Each row of a before or after table is a point. The points were changed in one or more steps. Then noise was added and the rows were shuffled. The steps act on columns, c1 being the first. Write out the steps. A step turns or swaps two columns, mirrors them in a line or flattens them onto one, adds a multiple of one to another, or multiplies or shifts one. Angles are multiples of 10 degrees, from the lower column toward the higher: turns from -170 to 170, lines from 10 to 170 but not 90. Use the fewest steps. Two steps may share a column if one is a turn and the other turns, adds or multiplies; they go together, in the order done. Otherwise the lowest column goes first.
In the rows, zero is written as 128.

Before, 11 rows:
[[109 143]
 [147 183]
 [111 147]
 [ 72  82]
 [109 158]
 [173 160]
 [151 156]
 [141 156]
 [126 190]
 [137 104]
 [146 149]]
After:
[[137 151]
 [125  67]
 [109  97]
 [151 100]
 [ 72 175]
 [142 100]
 [111 109]
 [147  72]
 [109 113]
 [173  95]
 [146 108]]
Steps: multiply c2 by -1

Before:
[[ 99 152 129  73]
 [143  96 127 143]
 [121 121 107  89]
 [109 110 104  77]
 [118 109 112 101]
 [143  71 177 119]
 [178  23 139 136]
 [ 96 139 167  91]
 [150  80 158 122]
 [140  82 128 110]
 [121 123 118  68]
 [159 147 116  80]]
After (12 x 4):
[[ 57 107 131  77]
 [128  20 130 137]
 [109 150 129  78]
 [ 71 127 129  64]
 [ 50 150 127  75]
 [ 92  80 127 110]
 [ 47 139 134  95]
 [ 97  81 129 121]
 [ 92  70 129 120]
 [ 68 109 127 102]
 [ 76 121 129  90]
 [ 94  98 125 141]]
Steps: shift c1 by -50; multiply c3 by 0

Before:
[[115 134 169 128 146  91 129 122]
 [114 198 121 125  85 162 141 194]
 [149 161 145 149 102 197 152 177]
 [176 184 166 108  65 156 119 157]
 [137 106 193 156 117  86 113 144]
 [103 123 166 133 137  93 163 122]
 [103  90  93 114  80 142 108 132]
 [104 115 101 114 129 196 108 151]
 [134 131 137 143 134  81 134  94]
 [142 114 158 110 143  84 168 147]
 [104 120 175 109 136 116 133 125]
 [139 183 107 116 123 167 122 200]]
After, 12 rows:
[[104 123 106 133 137  91 162 168]
 [139 184  97 116 124 165 117  40]
 [114 134  99 127 147  89 127 167]
 [137 105  67 155 116  87 110 167]
 [178 186  82 106  65 156 120 131]
 [101  90 150 114  81 141 109  95]
 [105 114 136 117 128 196 111  83]
 [142 113  94 112 140  86 168 137]
 [114 197  90 123  84 162 141  54]
 [152 163  81 148 100 195 155  89]
 [101 123  93 109 133 117 135 168]
 [134 128 146 145 130  79 136 171]]
Steps: turn c3 and c8 by 140 degrees; multiply c8 by 1.3

Before, 8 rows:
[[174  92 132 105 157 105 146 118 156 103 109]
 [141 162 138 104 100 160  92 146 186 164 134]
 [119 168 162 114 139 199 173  91 117 125 152]
 [109 147 175 113 104 117 113  95 114 117 135]
 [154 140 137 196  96 139 119 116 161 126 101]
 [118  83 120 145  90 202 141 115 104 128 196]
 [161  83 196 194 143 111  89 151 181 166 160]
 [149  92 112 106 128 184 178  90 194 135 192]]
After, 8 rows:
[[130  86 157 194 143 192  91 113 129 166 112]
 [135 139 118 196  97 139 120 138 125 127 145]
 [115  91  68 104 128 122 177 130 136 135  52]
 [121 146 146 112 104 174 111 136 132 118 107]
 [131  84  54 144  89 134 142 118 125 128  61]
 [112 164  96 102 101 146  91 120 138 164 131]
 [150  93 152 105 158 128 144 135 116 103 141]
 [127 169  66 113 138 173 174 137 130 126  89]]
Steps: flatten c1 and c9 onto the line at 150 degrees; turn c3 and c6 by 80 degrees; turn c8 and c11 by 150 degrees; multiply c8 by 0.4

Before:
[[130 148 147 116 157 150 156 101 175 113  93 141 120 114]
 [152 137 160 101 129 165 135 123 113 133 107 152 102 153]
 [160  79 103 133 165 120 138 159 132  85 177 173  98  75]
 [127 126 134 184  93  80 136  91  83 134 123 117 154 156]
 [127 149  83 149 103 158  77 134 169 188 167 138 125 138]
 [193 147 132 111  87 126 126 182 174  89 148 106 109  89]
 [121 101  87 190 163 108 111 120  72 107 176 108 167  71]
 [136 116  90 115  92 130  79 128  77 114 146 190 128  85]
 [100  75 154 187 165 140  97 129 161 126 131 189 189 149]]
After (9 x 14):
[[151 136 118 170 127 167 133 124 114 132 111 152 104 149]
 [120 101 160  60 165 107 110 121  69 105 181 109 168  72]
 [126 128 181 106  96  78 140  93  85 138 150 118 153 155]
 [191 146 114 141  86 128 124 182 173  91 112 104 109  88]
 [129 144 125 152 156 150 152  97 174 110 114 142 119 113]
 [137 114  95 101  92 130  78 128  80 113 147 190 125  85]
 [ 98  74 195 123 166 142  98 129 163 127 125 189 186 146]
 [162  79 121 105 166 119 137 159 131  85 157 173  99  73]
 [127 148 123  78  99 159  80 135 170 187 163 136 123 137]]
Steps: mirror c3 and c4 in the line at 30 degrees; add -0.7 times c8 to c11
